Rows are points. The last column is the point's height on a tilted bowl or saddle (a function of degree 2), plus a little noise. Count its main directions that bend up, bend down and stay straight.

Points (15 x 4):
[[-37  43 -25  43]
 [ 60  20 -24 -24]
 [-41 -29  15  -9]
 [-37  12  14 -32]
 [ 32  -9 -30 -45]
 [ 24 -40 -30  -6]
 [-52 -67 -32  34]
 [ 51  44  -6  24]
 [ 22   9  14 -33]
 [ -3 -19  38 -37]
 [ 39  -5  37 -49]
 [ -5 -30 -15 -13]
 [ 40 -16  34 -29]
 [ 20  46 -19  41]
 [ 38 -19  37 -25]]
Directions: 1 up, 1 down, 1 straight

Points (22 x 5):
[[ 67 -57  21  -4 -57]
 [ 20 -61 -49 -31 -45]
 [ 38 -19   9 -19 -19]
 [ 26   9 -17  37 -12]
 [-13   8  52  54 -37]
 [ -6 -39  41 -12 -22]
 [-15  12  -9  18  -4]
 [ 38 -53  41  -6 -42]
 [ -9   2  18 -36 -16]
 [ 12  70  24 -21 -48]
 [ 29  10 -23 -53 -35]
 [  7  19  27  -2 -11]
 [ 52  -9  20  26 -24]
 [ 39  19  20  28 -19]
 [ 29  26 -35  33 -19]
 [ 82  53  36 -16 -72]
 [-18  11   0  62 -25]
 [-22  17 -30  22 -10]
 [ 11  -9   9 -24 -10]
 [ 26 -11  21  23 -11]
 [ 56 -35 -60  16 -41]
 [-14  12  27 -32 -19]]
Directions: 0 up, 4 down, 0 straight

Points (27 x 5):
[[-25 -44 -25   1   7]
 [-61  55  36   7 -39]
 [-72  25  32  -9 -68]
 [-11 -20 -15  34  34]
 [-25 -30  14 -16  -8]
 [ 14 -18  14  29  24]
 [ 38 -63 -31 -50  55]
 [  0  31   3 -31   9]
 [-35   4  46 -41 -27]
 [ 20  28 -37   5   0]
 [ 49   8 -34 -11 -11]
 [  5  75  33  56  75]
 [ 19 -24 -11  -1   4]
 [ -9  25 -17  36  35]
 [ 70  32  33  45  -9]
 [ 15  -6   0  30  23]
 [-28  11 -59  35  35]
 [ -3   4  35  44  54]
 [-16 -48  17 -42  11]
 [  3 -28 -41  38  31]
 [-31   6  42  -7 -20]
 [-20 -20   9  25  23]
 [-14 -75 -15 -13   9]
 [ 13   4  -1   1   4]
 [-30 -13  -9  -2  -3]
 [ 73  56   1   3 -41]
 [ 59   2   9  25 -18]]
Directions: 1 up, 1 down, 2 straight

Points (25 x 5):
[[-24  20  16  30 -20]
 [ 14 -41  55  -3 -41]
 [-17 -63 -62  21 -39]
 [-24  78 -10  46 -77]
 [-25  65   9  43 -57]
 [-45  24 -35 -38  10]
 [-13  53 -39 -18 -12]
 [ 61  39  11 -21 -15]
 [ 25 -13 -35  48 -18]
 [ 55   8  30 -10 -22]
 [ -3   6  39   7 -23]
 [ 39  -2  -1   1 -22]
 [ 22   1  71  16 -20]
 [-11 -22  43  18 -18]
 [  2  44 -28   7 -30]
 [ -7  30 -11  29 -27]
 [  1   4  27  27 -13]
 [ 16  40  19 -22 -18]
 [ -1  27  -9  29 -25]
 [ 57  27  66  15 -23]
 [ 35  36  29 -21 -19]
 [-49  62  53  -4 -69]
 [-12 -28   1 -34 -27]
 [-16  -4 -16  26 -14]
 [-12 -17  15  -1 -23]]
Directions: 1 up, 2 down, 1 straight

Points (45 x 7):
[[   8   -3   -8   -2   14   41  -16]
 [ -10  -48   11  -49  -13    7  -10]
 [   3  -13  -34  -20   -6   17  -13]
 [  29   19  -55   14 -108   -8  -54]
 [ -11  -47  -13   40  -14   44   -5]
 [ -13   37   -9  -13  -35  -20    4]
 [ -83   15   61  -17    4   43  -14]
 [   6   -4   28   10  -53  -47  -25]
 [  41   39   -7  -12    9  -29  -21]
 [ -28  -73   -7   14    9   22   19]
 [  43   30   30    7   15    8  -34]
 [   8  -57   75    0  -18  -13   16]
 [ -37  -12  -23   -2   32  -29  -23]
 [ -18   20   -2  -43   -8    4   -1]
 [ -11   18   -7   10   -5  -13   -2]
 [  56  -29   -8   11   24   -9  -18]
 [  -5  -35   25  -35  -34   20  -21]
 [  26  -52  -22  -46    7  -14  -11]
 [  10  -85  -35   41   -4  -51   10]
 [ -44   15   14  -17  -46    6  -10]
 [  25   23   -7   20   22  -33  -24]
 [ -19   68   45    0  -14  -63    8]
 [  40   20  -27   -2   -4  -33  -22]
 [  18   -1    1  -10   -6   94  -69]
 [  19   33  -19  -31  -14   -2   -4]
 [  14   35  -76    1   19    9   -1]
 [  89  -32   55  -49    3  -51 -114]
 [  29  -30   11  -10   25  -25  -13]
 [   1   -2  -40  -26   12    4   -8]
 [ -12   41   30  -42  -29    9    5]
 [  -9   -7  -36   -3   -4  -48  -30]
 [  21   61  -64   45   -6   30    9]
 [  16   15  -34  -36  -33  -20  -23]
 [ -22  -15  -13   39   -3   78  -48]
 [ -19   11  -21   -6    8   32  -10]
 [   4   30   51  -37   47    9  -24]
 [  -7  -28   -7  -41  -29   83  -71]
 [  46   33    9   -1   23  -17  -33]
 [ -23   85  -37  -50   -9   14   61]
 [  37   -5   14   25   -5    9  -15]
 [ -41    5  -18  -12   14  -15  -12]
 [  29   35  -33    6   15   37  -13]
 [ -38  -41   22   -4  -49   29  -22]
 [  76   -7   -4  -28   -1   12  -57]
 [ -51    3  -33  -46  -10   11  -24]]
Directions: 1 up, 3 down, 2 straight

Points (49 x 7):
[[ 39  24 -23 -30  16 100  77]
 [-65 -15  -8  44 -25 -13  23]
 [-23 -28  35 -20  21   0 -10]
 [ 19  70   4 -43  27 -73  80]
 [-31  -6 -31  14  28 -16 -20]
 [  9  13 -11  -6  11   2 -23]
 [ 29   3  26  40  43 -15  25]
 [ 18 -25  23  40  29   5  15]
 [-35  -2  80 -23  34  49  25]
 [-42  -6  30  15 -10  -2  -3]
 [-24   2   5  25  -9   4 -11]
 [ 24 -13 -15 -35  -3  20 -11]
 [ 20 -61   9  21 -28  18  21]
 [-18  35 -17 -19  52  10   1]
 [ 11  20  30  35 -14 -13   7]
 [ 19  24 -37  32 -33  10   9]
 [-30  31 -38   7 -11 -20  -9]
 [ -3 -44  47 -26  30 -28  12]
 [ 63  16 -35  44 -10  40  40]
 [ -3  39 -37 -36  34  34   4]
 [-28   6 -19 -16  50   7 -10]
 [ 27 -16 -25 -90   6 -29  34]
 [-27  23 -36  14  38 -22 -15]
 [-38  26 -51  34 -12  13   4]
 [-39  -7  -7  39  11 -19  -1]
 [  7  24  41  65  15  29  48]
 [  3  40 -35 -31   6  21   0]
 [ 39  10  45   7  14  21   4]
 [  8 -43  -8 -10 -12   6 -12]
 [-14 -51 -23 -85 -29 -12  36]
 [-31 -12  -6 -13 -22  42   1]
 [ 11  45   6 -75  50  50  47]
 [-17 -30 -24 -35  -2 -39 -15]
 [ 10   1  15  65  54  18  54]
 [-30  -2   1 -34  39  21  -8]
 [  9  23   4  28  14   5  -6]
 [ 28   2   5 -11 -31 -38  10]
 [  3  40  40 -14 -14  18   5]
 [-49  -5  74  25 -43 -28  36]
 [ 20  13  -7 -27 -56  32  37]
 [ 35  -5 -15 -57  24  72  38]
 [-18 -44 -15  31 -75  26  52]
 [-53  28 -30 -23  44   8   7]
 [ 45  66 -32  -7 -23 -33  53]
 [ 28 -15   5  -7  14  12 -16]
 [ 42  -5 -35 -49   8 -10   1]
 [ 54 -11  72  40  68  -2  91]
 [-18  38 -37  78  40  27  57]
 [-24   8  22   8 -26 -32   0]]
Directions: 5 up, 0 down, 1 straight
